Each row of a before or after table is a point. One or more steps were done to the points. Then noise was added and the rows were shuffled. The steps act on columns, c1 being the first. Write out the steps. A step turns or swaps two columns, mirrors them in a line or flattens them onto one, adds a multiple of one to another, or multiplies or shifts one. Angles are multiples of 10 degrees, from the lower column toward the higher: turns from -170 to 170, lines from 10 to 170 but not 90. Use the fewest steps. Two steps may share a column if one is a turn and the other turns, adds or multiplies; they go together, in the order done. Otherwise the lowest column goes first.

Before (10 x 3)
-0.39,+0.06,-0.35
-0.35,+0.32,-0.40
-0.52,+0.00,-0.12
-0.40,+0.01,-0.17
-0.10,-0.66,-0.15
-0.02,-0.26,-0.61
-0.11,+0.56,+0.06
+0.10,-0.10,-0.36
-0.36,-0.03,+0.08
+0.08,+0.58,+0.12
After (10 x 3)
-0.49,+0.17,-0.11
-0.35,+0.14,-0.18
-0.25,-0.53,+0.06
-0.34,+0.18,+0.06
-0.43,+0.07,-0.33
+0.10,+0.10,-0.35
+0.13,+0.66,-0.18
-0.45,-0.17,-0.36
+0.06,+0.25,-0.60
-0.15,-0.57,+0.13
Steps: mirror c1 and c2 in the line at 170 degrees

Before (12 x 8)
-0.11,+0.03,+0.18,+0.10,-0.18,-0.46,-0.10,-0.08
+0.04,+0.01,-0.19,+0.35,-0.08,-0.07,+0.08,+0.51
+0.16,+0.14,+0.02,+0.32,-0.48,-0.06,-0.10,+0.23
-0.27,+0.05,+0.22,-0.16,-0.17,-0.12,-0.25,+0.22
+0.07,+0.07,+0.04,-0.06,-0.03,+0.02,+0.45,+0.49
+0.20,-0.37,-0.05,+0.13,+0.44,+0.03,-0.15,+0.50
-0.04,+0.19,+0.23,-0.04,-0.22,+0.43,+0.08,+0.54
-0.15,+0.03,-0.32,+0.16,-0.04,-0.34,-0.12,+0.56
-0.09,+0.01,+0.10,+0.41,+0.98,-0.23,-0.06,-0.21
-0.09,-1.11,+0.05,+0.27,+0.65,-0.22,-0.01,+0.49
-0.58,-0.06,-0.55,+0.42,-0.13,-0.01,+0.13,-0.10
+0.21,+0.16,-0.36,-0.59,-0.41,+0.21,-0.11,-0.97
After (12 x 8)
+0.03,+0.40,+0.37,-0.51,-0.45,+0.19,-0.11,-0.98
-0.40,-0.13,+0.05,+0.06,+0.42,+0.07,-0.15,+0.48
-0.92,+0.09,-0.02,+0.69,+0.63,-0.21,+0.00,+0.50
+0.16,+0.23,-0.25,+0.09,-0.18,-0.10,-0.24,+0.23
+0.12,-0.08,+0.34,+0.18,-0.05,-0.33,-0.10,+0.54
+0.05,-0.35,-0.09,+0.30,+0.99,-0.23,-0.07,-0.22
+0.02,+0.03,-0.06,-0.12,-0.07,+0.07,+0.46,+0.48
+0.23,-0.09,+0.58,+0.66,-0.11,-0.01,+0.14,-0.07
+0.18,+0.02,-0.24,-0.07,-0.27,+0.44,+0.09,+0.52
+0.02,-0.38,-0.01,-0.04,-0.46,-0.05,-0.12,+0.26
-0.01,-0.34,+0.16,+0.14,-0.07,-0.06,+0.05,+0.51
+0.07,-0.07,-0.15,+0.11,-0.13,-0.50,-0.10,-0.09
Steps: turn c1 and c2 by -120 degrees; turn c2 and c4 by 60 degrees; multiply c3 by -1

Before (14 x 14)
+0.06,+0.45,-0.53,+0.14,-0.31,-0.43,-0.02,+0.38,+0.00,+0.06,-0.07,+0.16,+0.48,+0.07
+0.30,+0.30,+0.37,+0.22,-0.56,-0.57,+0.47,+0.30,-0.17,+0.08,+0.01,+0.07,-0.32,-0.19
+0.40,+0.48,+0.03,-0.03,-0.66,+0.29,-0.23,-0.01,-0.24,-0.63,-0.03,+0.40,-0.24,-0.75
-0.01,-0.12,-0.30,+0.32,+0.03,+0.20,+0.59,+0.58,-0.14,+0.08,+0.69,+0.23,+0.28,-0.92
-0.59,-0.22,+0.01,-0.54,-0.24,+0.04,-0.06,-0.15,+0.15,-0.16,+0.17,+0.28,+0.50,-0.75
-0.04,+0.30,+0.43,-0.12,-0.21,-0.07,-0.41,+0.68,-0.04,-0.48,+0.00,+0.23,-0.16,-0.02
-0.24,+0.07,-0.48,+0.05,+0.40,-0.12,-0.27,+0.26,+0.96,+0.21,+0.18,+0.21,-0.19,-0.06
+0.17,-0.42,+0.42,-0.06,-0.06,-0.05,-0.15,-0.48,+0.13,+0.15,+0.08,-0.02,+0.44,-0.40
-0.13,-0.32,-0.08,+0.13,-0.54,+0.47,-0.31,-0.50,+0.12,-0.04,-0.02,-0.07,+0.09,-0.11
+0.08,+0.18,-0.46,-0.74,-0.62,+0.08,-0.02,+0.48,-0.30,+0.18,-0.33,-0.29,+0.13,-0.42
+0.31,-0.10,-0.22,+0.18,-0.13,-0.60,-0.02,+0.23,-0.51,-0.66,-0.29,+0.09,-0.06,-0.24
-0.16,+0.27,-0.30,+0.36,+0.46,-0.18,-0.49,+0.00,-0.36,-0.15,+0.09,-0.38,+0.03,-0.42
+0.42,+0.18,+0.08,+0.16,-0.35,-0.28,-0.03,-0.27,+0.17,-0.55,+0.30,-0.02,-0.18,+0.16
-0.14,-0.18,-0.29,+0.15,-0.03,+0.17,+0.08,+0.19,+0.48,+0.01,-0.19,-0.54,+0.20,-0.52
After (14 x 14)
+0.44,+0.18,+0.08,-0.02,-0.34,-0.27,-0.03,-0.30,+0.28,-0.56,+0.29,+0.00,-0.17,-0.02
+0.31,+0.29,+0.35,+0.20,-0.55,-0.54,+0.45,+0.28,-0.09,+0.09,+0.00,+0.11,-0.32,-0.21
-0.18,-0.35,-0.05,+0.11,-0.55,+0.48,-0.32,-0.50,+0.20,-0.03,+0.04,-0.08,+0.07,-0.14
-0.22,+0.05,-0.48,+0.06,+0.38,-0.09,-0.28,+0.24,+1.02,+0.20,+0.18,+0.20,-0.20,-0.09
+0.04,+0.45,-0.55,+0.06,-0.31,-0.40,-0.06,+0.38,+0.11,+0.06,-0.06,+0.14,+0.48,-0.03
-0.15,-0.17,-0.28,+0.34,-0.04,+0.17,+0.09,+0.18,+0.59,+0.00,-0.17,-0.53,+0.19,-0.38
+0.05,+0.18,-0.47,-0.10,-0.62,+0.05,-0.02,+0.48,-0.17,+0.20,-0.29,-0.33,+0.12,+0.11
-0.01,-0.14,-0.32,+0.59,-0.03,+0.24,+0.60,+0.60,-0.07,+0.06,+0.68,+0.22,+0.27,-0.71
+0.32,-0.04,-0.24,+0.18,-0.16,-0.60,+0.02,+0.20,-0.43,-0.67,-0.26,+0.12,-0.07,-0.22
+0.15,-0.45,+0.40,+0.14,-0.03,-0.05,-0.16,-0.46,+0.24,+0.11,+0.07,-0.01,+0.43,-0.23
-0.20,+0.29,-0.30,+0.35,+0.50,-0.21,-0.51,-0.02,-0.25,-0.11,+0.11,-0.36,+0.03,-0.46
+0.37,+0.48,+0.00,+0.37,-0.65,+0.30,-0.26,-0.02,-0.15,-0.61,-0.03,+0.37,-0.25,-0.45
-0.07,+0.30,+0.42,-0.02,-0.18,-0.07,-0.42,+0.67,+0.04,-0.47,+0.03,+0.25,-0.15,+0.02
-0.60,-0.26,-0.04,+0.14,-0.27,+0.04,-0.05,-0.15,+0.23,-0.14,+0.15,+0.26,+0.49,-0.18
Steps: flatten c4 and c14 onto the line at 130 degrees; shift c9 by +0.10

Before (13 x 32)
-0.27,-0.04,+0.31,-0.54,+0.26,+0.08,-0.12,+0.19,-0.38,-0.16,+0.03,-0.26,-0.18,-0.35,-0.06,-0.21,-0.17,+0.97,-0.37,+0.06,+0.03,-0.01,+0.18,-0.24,-0.05,-0.44,+0.02,-0.08,-0.22,-0.85,+0.20,+0.45
-0.07,-0.07,+0.00,-0.11,-0.26,+0.11,-0.08,+0.11,+0.50,+0.10,+0.16,+0.09,-0.53,-0.22,+0.08,+0.18,+0.00,+0.72,-0.03,-1.12,+0.06,-0.15,+0.15,+0.18,+0.18,+0.83,+0.54,+0.40,+1.23,+0.17,-0.02,+0.48
-0.10,-0.16,+0.09,-0.11,+0.20,-0.32,+0.14,+0.42,-0.38,+0.40,+0.00,-0.13,-0.24,-0.21,+0.23,-0.03,-0.24,+0.63,+0.36,+0.20,-0.34,+0.30,-0.56,+0.16,-0.83,-0.08,-0.01,+0.12,-0.26,-0.75,+0.22,+0.27
+0.10,-0.03,+0.24,+0.61,-0.01,-0.12,+0.34,+0.04,-0.14,+0.50,+0.09,-0.16,-0.12,-0.17,-0.18,-0.17,+0.09,-0.17,-0.21,+0.01,-0.01,-0.04,+0.19,-0.04,-0.13,-0.42,+0.38,-0.10,-0.23,-0.26,+0.03,-0.88
-0.05,-0.35,+0.19,-0.43,+0.12,-0.07,+0.29,+0.36,-0.32,+0.28,+0.06,-0.08,+0.26,+0.27,+0.23,+0.34,+0.11,+0.21,+0.06,+0.15,-0.81,-0.12,+0.20,-0.13,-0.03,-0.38,+0.08,-0.05,-0.15,+0.36,-0.51,+0.26
+0.24,-0.03,-0.23,-0.52,+0.32,+0.21,+0.25,+0.46,-0.29,-0.40,-0.36,+0.05,+0.22,-0.17,-0.68,+0.14,-0.31,-0.20,+0.10,+0.40,-0.42,-0.18,+0.10,+0.08,+0.08,+0.25,+0.36,-0.15,+0.21,+0.16,+0.14,+0.40
-0.26,-0.17,+0.38,-0.50,+0.22,+0.33,-0.07,+0.01,-0.21,+0.51,+0.24,-0.11,+0.21,+0.08,+0.15,-0.03,+0.07,-0.13,-0.19,-0.71,-0.23,+0.89,-0.48,+0.09,+0.21,-0.07,-0.03,+0.08,-0.11,+0.18,+0.15,+0.52
-0.10,-0.39,+0.00,-0.43,+0.31,-0.40,-0.02,+0.06,-0.35,+0.39,+0.25,-0.16,-0.01,-0.27,+0.24,+0.30,+0.11,-0.17,+0.09,+0.32,-0.44,-0.03,-0.05,-0.15,+0.26,+0.10,-0.19,+0.00,-0.06,-0.16,+0.16,-0.27
+0.60,-0.57,+0.08,+0.18,-0.14,+0.16,+0.30,-0.49,-0.26,+0.29,-0.03,+0.00,-0.30,+0.04,+0.15,+0.26,-0.22,-0.09,-0.36,+0.48,-0.27,-0.02,-0.01,-0.10,-0.11,-0.02,+0.06,+0.44,-0.17,+0.03,-0.60,+0.51
+0.03,-0.50,+0.13,+0.53,+0.13,+0.17,+0.27,-0.60,-0.38,+0.47,+0.21,-0.24,-0.35,-0.08,-0.09,-0.44,-0.59,+0.05,+0.92,+0.42,-0.13,+0.10,+0.20,-0.19,+0.24,-0.07,-0.16,+0.59,+0.10,+0.39,-0.03,+0.50
+0.34,-0.06,+0.37,-0.37,+0.36,+0.32,+0.18,+0.35,-0.08,+0.10,-0.13,-0.18,-0.32,-0.32,+0.28,+0.28,-0.41,-0.13,-0.09,+0.37,-0.21,-0.21,-0.71,+0.00,-0.02,-0.07,+0.87,+0.05,+0.02,+0.35,+0.00,-0.71
-0.07,-0.23,+0.20,-0.03,+0.44,-0.11,-0.06,+0.41,+0.56,+0.20,-0.39,-0.26,-0.17,-0.23,+0.16,-0.45,+0.09,-0.25,+0.15,+0.00,+0.04,-0.16,+0.23,+0.18,-0.32,-0.42,-0.10,+0.14,+0.02,+0.29,+0.21,+0.12
-0.04,-0.34,-0.49,-0.23,+0.41,+0.28,+0.18,+0.45,-0.30,+0.40,+0.00,+0.40,-0.35,-0.22,+0.18,+0.26,-0.07,-0.11,-0.10,+0.13,-0.02,-0.18,-0.14,+0.18,+0.27,-0.33,-0.18,-0.01,+0.38,-0.68,-0.04,+0.41
After (13 x 32)
-0.07,-0.22,+0.31,-0.03,+0.44,-0.12,-0.29,+0.42,+0.55,+0.19,-0.40,-0.26,-0.17,+0.06,+0.16,-0.45,+0.09,-0.25,+0.15,-0.18,+0.05,-0.13,+0.23,+0.18,-0.32,-0.41,-0.10,+0.15,+0.02,+0.30,+0.10,-0.10
-0.05,-0.34,-0.23,-0.23,+0.41,+0.29,-0.84,+0.46,-0.30,+0.40,+0.00,+0.40,-0.35,+0.49,+0.18,+0.26,-0.07,-0.09,-0.09,+0.10,-0.02,-0.02,-0.14,+0.16,+0.26,-0.32,-0.19,+0.00,+0.37,-0.68,+0.09,-0.04
-0.26,-0.17,+0.24,-0.51,+0.22,+0.33,-0.92,+0.00,-0.21,+0.51,+0.24,-0.12,+0.21,-0.30,+0.14,-0.03,+0.07,-0.13,-0.19,-0.48,-0.23,+1.24,-0.48,+0.09,+0.22,-0.08,-0.03,+0.08,-0.12,+0.18,-0.54,-0.34
-0.10,-0.39,+0.18,-0.43,+0.31,-0.40,-0.13,+0.06,-0.34,+0.39,+0.26,-0.17,+0.00,+0.20,+0.25,+0.30,+0.11,-0.18,+0.08,+0.02,-0.44,+0.26,-0.05,-0.15,+0.26,+0.10,-0.20,+0.00,-0.07,-0.16,+0.36,+0.11
+0.24,-0.02,-0.07,-0.52,+0.32,+0.20,-0.08,+0.46,-0.29,-0.40,-0.36,+0.05,+0.21,+0.27,-0.68,+0.13,-0.31,-0.20,+0.11,+0.08,-0.43,+0.19,+0.11,+0.09,+0.07,+0.25,+0.36,-0.15,+0.21,+0.15,+0.41,+0.02
+0.09,-0.03,+0.29,+0.60,-0.01,-0.11,+0.10,+0.04,-0.13,+0.50,+0.10,-0.16,-0.11,-0.03,-0.18,-0.16,+0.10,-0.16,-0.21,-0.02,-0.02,-0.49,+0.19,-0.04,-0.13,-0.43,+0.37,-0.10,-0.24,-0.27,+0.02,+0.73
-0.10,-0.17,+0.20,-0.12,+0.21,-0.32,-0.69,+0.42,-0.37,+0.41,+0.00,-0.14,-0.24,+0.11,+0.22,-0.02,-0.24,+0.63,+0.36,-0.09,-0.33,+0.39,-0.56,+0.16,-0.83,-0.08,-0.02,+0.12,-0.25,-0.74,+0.30,-0.02
-0.08,-0.07,+0.14,-0.12,-0.26,+0.10,-0.47,+0.11,+0.50,+0.09,+0.15,+0.08,-0.54,+0.17,+0.08,+0.18,+0.01,+0.72,-0.03,-0.54,+0.06,-0.09,+0.15,+0.18,+0.17,+0.83,+0.54,+0.40,+1.22,+0.17,-0.98,-0.30
-0.05,-0.35,-0.04,-0.43,+0.12,-0.06,-0.66,+0.36,-0.31,+0.28,+0.06,-0.07,+0.25,-0.33,+0.22,+0.34,+0.11,+0.20,+0.05,+0.52,-0.81,+0.17,+0.21,-0.12,-0.02,-0.38,+0.10,-0.05,-0.15,+0.36,-0.13,+0.12
+0.60,-0.57,+0.04,+0.18,-0.13,+0.15,-0.89,-0.49,-0.26,+0.29,-0.03,+0.00,-0.30,-0.08,+0.15,+0.26,-0.23,-0.09,-0.36,+0.75,-0.28,-0.14,-0.02,-0.10,-0.10,-0.02,+0.05,+0.44,-0.16,+0.03,+0.11,-0.01
+0.03,-0.51,+0.15,+0.53,+0.13,+0.17,-1.03,-0.60,-0.39,+0.47,+0.22,-0.24,-0.35,-0.02,-0.09,-0.43,-0.58,+0.05,+0.91,+0.23,-0.13,-0.26,+0.20,-0.20,+0.25,-0.07,-0.16,+0.58,+0.10,+0.39,+0.35,-0.02
+0.34,-0.07,+0.49,-0.38,+0.36,+0.33,+0.41,+0.36,-0.07,+0.10,-0.13,-0.17,-0.32,+0.02,+0.29,+0.29,-0.40,-0.13,-0.10,+0.17,-0.21,+0.04,-0.71,+0.00,-0.04,-0.08,+0.87,+0.05,+0.02,+0.35,+0.32,+0.50
-0.26,-0.04,+0.46,-0.54,+0.25,+0.07,-0.18,+0.19,-0.38,-0.15,+0.02,-0.26,-0.18,+0.07,-0.05,-0.21,-0.17,+0.97,-0.37,-0.15,+0.04,+0.37,+0.19,-0.25,-0.05,-0.45,+0.03,-0.09,-0.22,-0.86,+0.14,-0.32
Steps: mirror c3 and c14 in the line at 160 degrees; add -0.7 times c4 to c22; turn c7 and c32 by 120 degrees; add -1 times c10 to c7; turn c20 and c31 by 60 degrees
